Rows are points. The last column is the point's height on a tilted bowl or saddle (a function of degree 2), plus a little noise. Count its main directions that bend up, bend down and stay straight.
(in the rows, 100 means zero)

Points (10 x 3):
78; 158; 36
100; 136; 73
116; 81; 101
72; 128; 72
148; 126; 95
70; 81; 93
98; 88; 99
87; 139; 65
90; 93; 96
100; 89; 98
Directions: 0 up, 1 down, 1 straight

Points:
160; 112; 117; 151
80; 75; 48; 114
118; 114; 104; 117
104; 129; 68; 122
106; 121; 136; 131
44; 135; 151; 161
90; 50; 123; 72
152; 73; 117; 120
55; 109; 108; 111
87; 99; 99; 100
71; 93; 107; 97
133; 122; 78; 129
92; 93; 91; 98
110; 102; 95; 106
119; 97; 102; 107
131; 108; 113; 123
Directions: 2 up, 0 down, 1 straight

Points (26 x 5):
82; 83; 32; 120; 67
123; 133; 62; 85; 61
47; 124; 117; 132; 82
87; 112; 56; 75; 87
104; 117; 129; 105; 87
88; 107; 112; 112; 92
90; 125; 125; 102; 90
59; 73; 105; 107; 81
125; 59; 97; 120; 86
129; 50; 51; 84; 77
123; 79; 137; 112; 89
168; 101; 100; 70; 32
97; 98; 83; 121; 82
94; 84; 126; 110; 94
93; 130; 130; 111; 87
111; 82; 103; 88; 86
86; 84; 101; 80; 88
64; 118; 87; 56; 89
49; 82; 58; 65; 75
45; 94; 28; 106; 63
98; 103; 101; 101; 90
113; 66; 95; 100; 87
124; 126; 127; 101; 69
123; 90; 84; 103; 82
134; 136; 95; 137; 38
120; 103; 131; 104; 84
Directions: 0 up, 2 down, 2 straight

Points:
130; 100; 132; 84; 117; 111; 92
74; 126; 82; 86; 105; 53; 90
90; 91; 83; 106; 62; 99; 118
101; 111; 94; 98; 54; 130; 112
80; 90; 61; 118; 83; 74; 127
92; 81; 135; 125; 128; 109; 138
76; 144; 126; 80; 60; 117; 131
93; 113; 104; 97; 99; 126; 101
123; 106; 121; 118; 95; 89; 93
129; 124; 123; 94; 108; 79; 85
92; 109; 73; 114; 93; 114; 109
68; 91; 60; 65; 75; 195; 149
109; 123; 109; 110; 91; 121; 95
75; 67; 97; 68; 130; 103; 136
54; 108; 71; 81; 131; 116; 93
53; 33; 119; 94; 27; 108; 126
102; 88; 52; 104; 128; 111; 125
144; 51; 51; 88; 114; 134; 155
107; 150; 112; 49; 84; 88; 120
70; 55; 93; 49; 108; 140; 155
107; 123; 116; 112; 97; 111; 95
107; 69; 89; 82; 106; 70; 102
129; 119; 102; 105; 84; 81; 93
109; 146; 98; 83; 96; 104; 86
117; 123; 66; 71; 77; 100; 110
112; 96; 121; 103; 92; 72; 100
81; 105; 91; 110; 127; 60; 107
120; 96; 89; 108; 89; 143; 108
62; 118; 117; 119; 85; 124; 119
97; 118; 139; 85; 85; 87; 119
85; 95; 145; 104; 85; 77; 131
123; 105; 131; 106; 62; 88; 94
111; 94; 37; 139; 141; 75; 155
19; 93; 96; 99; 58; 75; 156
77; 104; 113; 117; 129; 95; 122
117; 88; 91; 95; 76; 70; 101
59; 108; 97; 112; 115; 83; 114
79; 43; 151; 140; 85; 104; 139
90; 100; 139; 98; 123; 77; 128
115; 91; 123; 83; 99; 105; 97
97; 138; 144; 85; 96; 103; 116
112; 123; 118; 113; 84; 147; 95
48; 91; 87; 105; 102; 75; 123
97; 70; 116; 13; 96; 66; 156
68; 103; 74; 50; 108; 95; 106
Directions: 3 up, 1 down, 2 straight

Points, 75 rows:
76; 124; 89; 115; 118; 81; 97; 131; 82
95; 63; 76; 129; 132; 85; 156; 53; 164
161; 94; 93; 132; 92; 94; 102; 87; 152
126; 81; 91; 139; 100; 77; 96; 108; 113
74; 135; 63; 120; 49; 73; 75; 124; 101
91; 33; 103; 87; 94; 98; 133; 155; 122
142; 81; 109; 105; 77; 88; 102; 77; 129
143; 69; 86; 80; 86; 92; 70; 127; 121
117; 121; 106; 91; 118; 131; 121; 93; 123
114; 131; 90; 111; 93; 73; 111; 112; 94
70; 93; 95; 114; 104; 116; 118; 85; 104
95; 104; 125; 115; 71; 96; 96; 122; 88
71; 100; 102; 97; 135; 127; 92; 92; 92
109; 144; 80; 141; 102; 111; 75; 126; 108
79; 130; 138; 71; 97; 60; 87; 94; 89
105; 37; 124; 121; 128; 89; 83; 73; 108
134; 74; 74; 125; 81; 111; 49; 97; 140
133; 119; 109; 86; 124; 92; 125; 103; 119
101; 96; 61; 94; 62; 100; 86; 117; 119
82; 124; 71; 48; 132; 94; 72; 74; 107
88; 162; 82; 90; 105; 134; 113; 33; 177
135; 104; 111; 106; 131; 93; 58; 70; 120
132; 94; 91; 115; 108; 97; 73; 94; 119
138; 92; 82; 129; 92; 103; 145; 139; 116
131; 107; 86; 131; 111; 30; 73; 138; 120
116; 97; 71; 28; 59; 99; 85; 159; 153
65; 111; 100; 111; 129; 102; 99; 87; 95
74; 126; 61; 70; 128; 133; 108; 127; 119
131; 125; 77; 118; 120; 37; 103; 86; 127
154; 103; 72; 132; 113; 139; 134; 115; 156
121; 125; 103; 113; 66; 132; 84; 133; 117
61; 98; 137; 97; 19; 107; 113; 78; 132
138; 66; 127; 93; 130; 123; 94; 113; 103
124; 152; 83; 136; 99; 98; 119; 126; 98
84; 64; 131; 88; 111; 87; 77; 104; 79
86; 125; 99; 79; 126; 105; 117; 79; 105
104; 107; 128; 78; 77; 137; 110; 85; 118
138; 94; 56; 39; 92; 87; 73; 102; 143
155; 121; 108; 105; 74; 112; 85; 76; 155
96; 76; 69; 93; 99; 89; 58; 99; 107
104; 133; 96; 107; 125; 136; 109; 102; 119
95; 84; 107; 113; 89; 135; 68; 102; 98
117; 106; 110; 71; 113; 115; 75; 57; 98
80; 95; 107; 104; 98; 143; 153; 70; 145
94; 87; 122; 93; 48; 79; 128; 140; 90
118; 37; 102; 135; 108; 149; 108; 71; 145
60; 141; 70; 100; 64; 102; 98; 52; 143
102; 114; 149; 88; 69; 94; 116; 76; 107
85; 142; 101; 108; 105; 59; 89; 124; 82
120; 109; 86; 104; 126; 109; 95; 98; 111
112; 108; 115; 104; 143; 84; 125; 71; 113
103; 73; 144; 80; 45; 134; 115; 80; 132
100; 159; 109; 86; 75; 62; 145; 100; 88
56; 145; 92; 124; 137; 156; 118; 140; 128
88; 105; 98; 104; 91; 116; 61; 70; 109
94; 89; 87; 124; 101; 108; 113; 96; 105
93; 107; 83; 121; 145; 41; 68; 105; 117
91; 49; 81; 136; 92; 80; 79; 113; 117
93; 129; 81; 135; 106; 109; 141; 98; 109
162; 85; 86; 118; 113; 92; 137; 127; 143
79; 96; 116; 84; 106; 80; 166; 101; 102
95; 107; 85; 75; 84; 137; 66; 53; 118
94; 126; 70; 112; 99; 113; 57; 110; 114
106; 46; 64; 80; 107; 89; 145; 142; 138
109; 133; 122; 109; 25; 85; 69; 108; 131
57; 172; 123; 103; 76; 114; 113; 127; 107
111; 118; 84; 76; 122; 68; 82; 75; 112
71; 81; 89; 121; 70; 86; 110; 58; 121
117; 98; 111; 88; 111; 120; 96; 107; 100
127; 78; 117; 80; 39; 113; 104; 101; 131
97; 138; 124; 69; 93; 103; 90; 112; 109
95; 112; 147; 100; 75; 86; 124; 55; 108
88; 34; 140; 143; 98; 99; 136; 133; 127
90; 98; 83; 53; 95; 112; 103; 148; 109
118; 95; 100; 122; 102; 74; 108; 52; 126
Directions: 6 up, 1 down, 1 straight

Points (63 x 9):
54; 101; 119; 85; 115; 150; 135; 85; 60
131; 122; 101; 73; 78; 34; 71; 32; 79
98; 96; 123; 49; 107; 93; 69; 96; 87
133; 107; 84; 117; 125; 66; 98; 112; 91
81; 79; 109; 84; 112; 112; 99; 67; 82
91; 134; 61; 126; 103; 74; 121; 132; 77
113; 100; 145; 148; 72; 128; 99; 109; 69
136; 137; 104; 125; 78; 112; 109; 79; 85
98; 101; 145; 111; 109; 89; 142; 87; 89
124; 128; 68; 49; 115; 108; 130; 96; 88
118; 90; 132; 93; 133; 65; 112; 127; 96
131; 131; 106; 86; 149; 111; 40; 152; 68
77; 110; 99; 85; 88; 151; 109; 56; 69
115; 121; 135; 70; 86; 80; 73; 43; 67
144; 56; 92; 148; 97; 110; 85; 80; 55
92; 121; 123; 66; 89; 146; 110; 170; 53
91; 71; 105; 101; 43; 75; 118; 124; 56
105; 87; 73; 65; 121; 83; 68; 121; 105
113; 99; 73; 113; 115; 64; 79; 101; 93
68; 142; 107; 101; 77; 91; 125; 69; 79
59; 111; 120; 173; 133; 154; 103; 88; 55
129; 41; 103; 150; 122; 120; 126; 124; 67
130; 89; 116; 82; 100; 112; 87; 118; 86
80; 93; 82; 117; 99; 101; 133; 133; 87
115; 104; 89; 73; 139; 76; 101; 92; 105
110; 81; 76; 130; 83; 113; 91; 88; 87
90; 65; 67; 156; 160; 138; 127; 98; 52
141; 70; 136; 78; 127; 72; 106; 108; 81
119; 102; 113; 130; 39; 133; 84; 115; 69
78; 177; 106; 168; 90; 141; 139; 125; 57
101; 111; 79; 127; 90; 125; 108; 97; 95
94; 76; 83; 91; 105; 110; 110; 67; 89
84; 119; 104; 83; 89; 89; 92; 122; 89
97; 91; 99; 126; 76; 90; 94; 90; 84
23; 115; 72; 112; 80; 103; 82; 93; 59
131; 83; 90; 114; 155; 75; 158; 95; 82
85; 111; 95; 143; 72; 77; 144; 65; 80
125; 77; 82; 68; 74; 97; 91; 108; 90
148; 91; 89; 99; 107; 112; 70; 114; 84
91; 66; 111; 102; 136; 107; 62; 102; 85
99; 85; 113; 96; 137; 126; 119; 77; 83
117; 75; 70; 167; 85; 56; 103; 122; 56
128; 108; 91; 70; 136; 81; 77; 79; 99
109; 72; 112; 106; 104; 130; 59; 93; 72
120; 86; 86; 80; 121; 106; 102; 89; 96
126; 111; 90; 67; 85; 113; 85; 124; 89
102; 111; 129; 112; 129; 106; 102; 62; 84
124; 96; 122; 116; 122; 85; 100; 132; 94
141; 147; 79; 83; 125; 144; 74; 94; 63
68; 91; 93; 107; 80; 68; 85; 139; 77
126; 82; 160; 123; 117; 99; 83; 136; 74
155; 136; 133; 81; 80; 119; 56; 68; 37
104; 101; 66; 117; 82; 88; 140; 74; 93
173; 111; 141; 144; 121; 79; 118; 78; 63
79; 120; 120; 68; 96; 55; 129; 86; 87
81; 90; 114; 115; 95; 98; 82; 121; 89
121; 98; 110; 112; 93; 79; 74; 66; 79
78; 102; 77; 89; 105; 98; 78; 72; 96
49; 91; 106; 118; 62; 89; 133; 67; 55
92; 115; 106; 78; 108; 121; 103; 149; 86
112; 100; 134; 93; 89; 128; 122; 115; 78
130; 111; 125; 171; 73; 112; 65; 132; 61
131; 97; 115; 105; 119; 102; 123; 89; 92
Directions: 0 up, 5 down, 3 straight

Points, 61 rows:
70; 112; 106; 89; 145; 147; 74; 33; 92
74; 59; 75; 97; 109; 116; 70; 86; 97
117; 112; 148; 137; 101; 87; 121; 129; 61
87; 144; 127; 113; 62; 58; 57; 102; 106
110; 150; 101; 111; 34; 133; 89; 94; 123
50; 102; 87; 112; 91; 94; 64; 87; 114
91; 93; 47; 74; 137; 132; 94; 64; 80
85; 107; 96; 84; 106; 111; 117; 131; 111
128; 140; 104; 145; 119; 77; 134; 92; 33
69; 81; 76; 46; 109; 108; 53; 101; 83
136; 82; 100; 122; 85; 112; 62; 98; 72
99; 122; 70; 85; 133; 85; 121; 51; 67
72; 90; 110; 148; 110; 57; 120; 124; 79
75; 62; 100; 125; 100; 140; 90; 110; 110
92; 109; 115; 132; 95; 102; 49; 64; 104
111; 121; 67; 151; 117; 130; 74; 125; 62
110; 101; 90; 138; 141; 118; 126; 120; 85
140; 77; 90; 141; 149; 77; 115; 66; 37
119; 98; 92; 114; 74; 135; 87; 66; 88
98; 126; 111; 102; 106; 72; 130; 125; 81
63; 78; 156; 82; 83; 162; 73; 103; 124
103; 76; 70; 82; 101; 113; 103; 95; 94
126; 89; 82; 93; 74; 115; 61; 108; 85
50; 132; 89; 132; 64; 123; 116; 113; 111
84; 96; 118; 117; 99; 126; 87; 101; 118
108; 68; 119; 69; 75; 129; 154; 118; 88
102; 118; 134; 105; 100; 123; 106; 104; 107
105; 103; 94; 81; 151; 82; 67; 73; 89
123; 183; 113; 113; 78; 67; 119; 94; 47
110; 126; 77; 98; 165; 110; 58; 102; 109
65; 97; 113; 46; 98; 89; 88; 82; 94
59; 87; 133; 78; 114; 77; 70; 73; 98
73; 132; 66; 133; 113; 90; 133; 103; 74
121; 76; 100; 121; 84; 135; 119; 107; 80
79; 79; 129; 99; 133; 151; 105; 101; 106
113; 78; 109; 90; 122; 154; 73; 72; 82
122; 126; 126; 110; 91; 98; 136; 143; 70
91; 88; 150; 122; 136; 99; 139; 117; 79
66; 91; 99; 103; 147; 86; 103; 78; 105
97; 77; 76; 78; 69; 122; 94; 76; 97
119; 129; 95; 103; 97; 93; 69; 110; 88
139; 113; 80; 115; 115; 99; 69; 105; 65
102; 114; 136; 95; 87; 102; 141; 81; 94
89; 54; 85; 97; 49; 94; 133; 128; 106
80; 79; 102; 93; 89; 48; 93; 99; 75
77; 136; 69; 58; 119; 93; 115; 67; 76
121; 93; 118; 55; 116; 82; 121; 53; 72
130; 77; 72; 118; 55; 51; 87; 103; 53
126; 135; 60; 122; 166; 105; 98; 51; 52
133; 138; 127; 90; 119; 70; 57; 152; 63
112; 107; 104; 117; 131; 98; 153; 79; 70
132; 63; 107; 129; 151; 106; 130; 80; 59
125; 97; 106; 148; 90; 95; 104; 141; 62
138; 88; 111; 142; 83; 51; 97; 86; 39
82; 134; 89; 50; 122; 79; 97; 74; 82
115; 169; 109; 68; 89; 126; 89; 97; 106
114; 124; 89; 45; 116; 109; 99; 105; 103
105; 61; 99; 109; 110; 67; 125; 118; 82
97; 121; 87; 117; 110; 110; 58; 77; 92
123; 100; 115; 95; 104; 69; 106; 106; 79
117; 116; 132; 59; 101; 98; 82; 106; 106
Directions: 1 up, 5 down, 2 straight

Points:
78; 125; 74; 78; 102; 49; 88; 122; 102
143; 104; 72; 104; 137; 94; 112; 67; 105
123; 90; 127; 102; 53; 95; 90; 81; 94
45; 83; 88; 107; 80; 122; 58; 137; 67
103; 107; 165; 95; 101; 113; 56; 58; 60
120; 122; 88; 144; 154; 85; 80; 106; 76
121; 120; 81; 102; 110; 93; 96; 121; 103
117; 108; 141; 111; 117; 73; 122; 121; 72
112; 42; 138; 124; 122; 105; 130; 143; 61
65; 85; 106; 125; 84; 101; 66; 121; 76
139; 61; 125; 119; 137; 136; 91; 98; 92
101; 115; 112; 98; 154; 48; 111; 69; 65
87; 131; 114; 97; 139; 112; 136; 125; 61
138; 115; 102; 140; 130; 98; 114; 97; 79
92; 70; 109; 84; 110; 110; 48; 103; 100
62; 107; 110; 79; 67; 119; 67; 119; 82
108; 138; 112; 122; 141; 144; 106; 107; 67
122; 123; 135; 97; 58; 73; 117; 51; 66
152; 166; 132; 70; 101; 84; 106; 90; 67
106; 117; 84; 117; 75; 74; 90; 89; 96
111; 114; 102; 77; 112; 50; 74; 58; 103
76; 96; 142; 120; 107; 99; 134; 79; 65
91; 49; 74; 48; 98; 129; 97; 84; 116
35; 158; 93; 90; 110; 109; 90; 91; 61
156; 107; 115; 132; 93; 88; 68; 131; 89
105; 114; 120; 93; 95; 122; 87; 82; 92
91; 76; 71; 79; 128; 143; 23; 132; 76
70; 84; 78; 88; 104; 89; 162; 87; 93
79; 62; 90; 124; 132; 99; 104; 95; 90
121; 93; 45; 66; 150; 105; 77; 39; 116
52; 82; 52; 116; 81; 133; 99; 84; 94
115; 103; 126; 92; 60; 95; 85; 89; 98
105; 100; 79; 106; 89; 83; 110; 114; 98
112; 116; 85; 113; 72; 86; 117; 112; 85
88; 94; 129; 77; 122; 100; 89; 93; 97
87; 91; 92; 82; 90; 119; 106; 73; 108
93; 86; 103; 99; 54; 65; 37; 133; 96
103; 82; 88; 109; 76; 108; 90; 84; 103
113; 83; 76; 108; 119; 111; 143; 100; 99
122; 124; 148; 21; 143; 79; 94; 66; 54
113; 90; 103; 72; 69; 164; 95; 83; 85
33; 110; 123; 136; 101; 117; 69; 107; 42
111; 123; 164; 89; 76; 90; 88; 109; 79
62; 135; 77; 155; 112; 60; 110; 82; 50
105; 108; 106; 118; 120; 68; 92; 138; 79
122; 121; 112; 56; 83; 89; 140; 101; 84
134; 72; 122; 73; 93; 132; 107; 90; 109
113; 82; 142; 155; 98; 148; 109; 162; 24
135; 84; 94; 78; 97; 129; 95; 88; 114
73; 111; 142; 127; 99; 122; 117; 69; 52
66; 83; 78; 122; 48; 105; 115; 133; 60
103; 77; 128; 73; 115; 119; 152; 89; 98
96; 102; 87; 144; 89; 86; 91; 55; 76
74; 141; 120; 99; 136; 86; 118; 62; 52
102; 121; 116; 133; 81; 103; 119; 127; 61
102; 121; 62; 92; 93; 55; 129; 61; 87
70; 88; 126; 89; 84; 131; 73; 119; 79
111; 131; 129; 80; 62; 57; 102; 82; 86
110; 133; 57; 148; 126; 130; 101; 146; 67
101; 103; 122; 65; 114; 98; 89; 101; 103
127; 117; 100; 80; 78; 74; 96; 106; 106
124; 82; 109; 100; 87; 90; 136; 126; 88
111; 58; 127; 99; 67; 135; 168; 73; 84
100; 115; 103; 79; 84; 93; 77; 125; 103
84; 93; 140; 84; 98; 110; 100; 50; 82
83; 94; 138; 122; 106; 110; 102; 111; 72
69; 78; 112; 100; 103; 119; 26; 136; 63
52; 116; 114; 111; 99; 94; 125; 106; 69
98; 86; 137; 107; 99; 125; 68; 103; 83
116; 84; 122; 135; 143; 117; 140; 98; 72
Directions: 0 up, 5 down, 3 straight

Points, 65 rows:
96; 114; 71; 56; 119; 50; 75; 75; 69
119; 108; 122; 136; 97; 108; 67; 43; 105
154; 133; 103; 89; 95; 70; 132; 98; 146
92; 118; 79; 130; 97; 94; 72; 127; 94
98; 101; 54; 104; 55; 101; 74; 60; 90
102; 123; 118; 117; 132; 89; 123; 76; 122
104; 108; 74; 114; 74; 114; 102; 106; 104
91; 64; 116; 111; 107; 74; 67; 116; 121
107; 77; 152; 95; 90; 117; 92; 121; 135
78; 142; 115; 105; 105; 101; 71; 118; 103
120; 97; 93; 112; 81; 66; 129; 93; 133
101; 82; 85; 108; 100; 93; 27; 136; 59
105; 130; 110; 83; 60; 92; 107; 75; 114
115; 92; 73; 115; 89; 88; 62; 90; 107
130; 117; 106; 113; 75; 124; 98; 79; 106
100; 76; 141; 74; 93; 96; 76; 102; 124
80; 62; 94; 98; 100; 118; 131; 82; 116
125; 120; 107; 119; 128; 136; 25; 112; 53
146; 134; 103; 127; 146; 122; 66; 111; 84
118; 76; 113; 92; 97; 105; 41; 163; 43
100; 66; 112; 34; 76; 90; 119; 124; 114
95; 101; 111; 58; 101; 68; 87; 107; 103
137; 71; 5; 137; 70; 130; 85; 105; 157
88; 106; 87; 131; 115; 112; 49; 93; 102
117; 146; 85; 107; 135; 104; 70; 81; 99
100; 117; 118; 124; 56; 86; 114; 82; 131
74; 130; 104; 67; 117; 109; 99; 81; 107
95; 106; 84; 102; 80; 82; 37; 94; 81
74; 119; 122; 156; 128; 93; 34; 101; 143
106; 100; 117; 111; 114; 104; 112; 58; 119
108; 113; 82; 71; 78; 107; 117; 134; 109
121; 76; 107; 114; 120; 151; 127; 108; 103
115; 93; 82; 124; 118; 78; 182; 68; 80
136; 82; 93; 81; 99; 114; 77; 47; 100
103; 91; 73; 80; 68; 42; 128; 133; 120
86; 103; 113; 139; 80; 125; 136; 75; 105
80; 117; 166; 87; 176; 128; 69; 89; 166
141; 156; 98; 105; 94; 94; 81; 102; 100
118; 123; 50; 96; 115; 85; 143; 101; 105
67; 67; 144; 80; 59; 75; 76; 139; 134
68; 92; 131; 56; 89; 73; 63; 95; 103
128; 78; 95; 130; 111; 113; 85; 115; 103
55; 97; 120; 85; 137; 121; 128; 83; 132
116; 88; 84; 139; 136; 97; 100; 102; 110
104; 121; 91; 82; 74; 81; 140; 64; 114
132; 61; 131; 140; 82; 98; 142; 104; 143
94; 64; 80; 103; 119; 85; 176; 92; 83
77; 137; 96; 91; 147; 112; 73; 80; 111
69; 116; 85; 123; 143; 106; 158; 103; 86
76; 177; 98; 90; 78; 111; 86; 88; 69
126; 79; 145; 82; 72; 79; 88; 129; 156
134; 95; 101; 71; 92; 143; 88; 106; 96
132; 102; 100; 109; 76; 111; 101; 96; 121
88; 86; 103; 72; 118; 102; 97; 82; 107
68; 121; 113; 119; 97; 147; 108; 112; 87
125; 115; 108; 123; 109; 54; 103; 96; 141
80; 78; 84; 102; 72; 67; 81; 99; 107
104; 114; 85; 96; 121; 125; 156; 74; 111
143; 114; 100; 100; 113; 120; 125; 157; 93
127; 87; 107; 112; 70; 116; 88; 99; 119
89; 94; 86; 84; 127; 74; 142; 84; 99
86; 141; 135; 125; 127; 110; 135; 87; 119
72; 115; 129; 109; 88; 105; 58; 89; 107
115; 61; 154; 128; 81; 112; 108; 112; 149
91; 64; 40; 65; 128; 119; 37; 95; 52
Directions: 3 up, 3 down, 2 straight
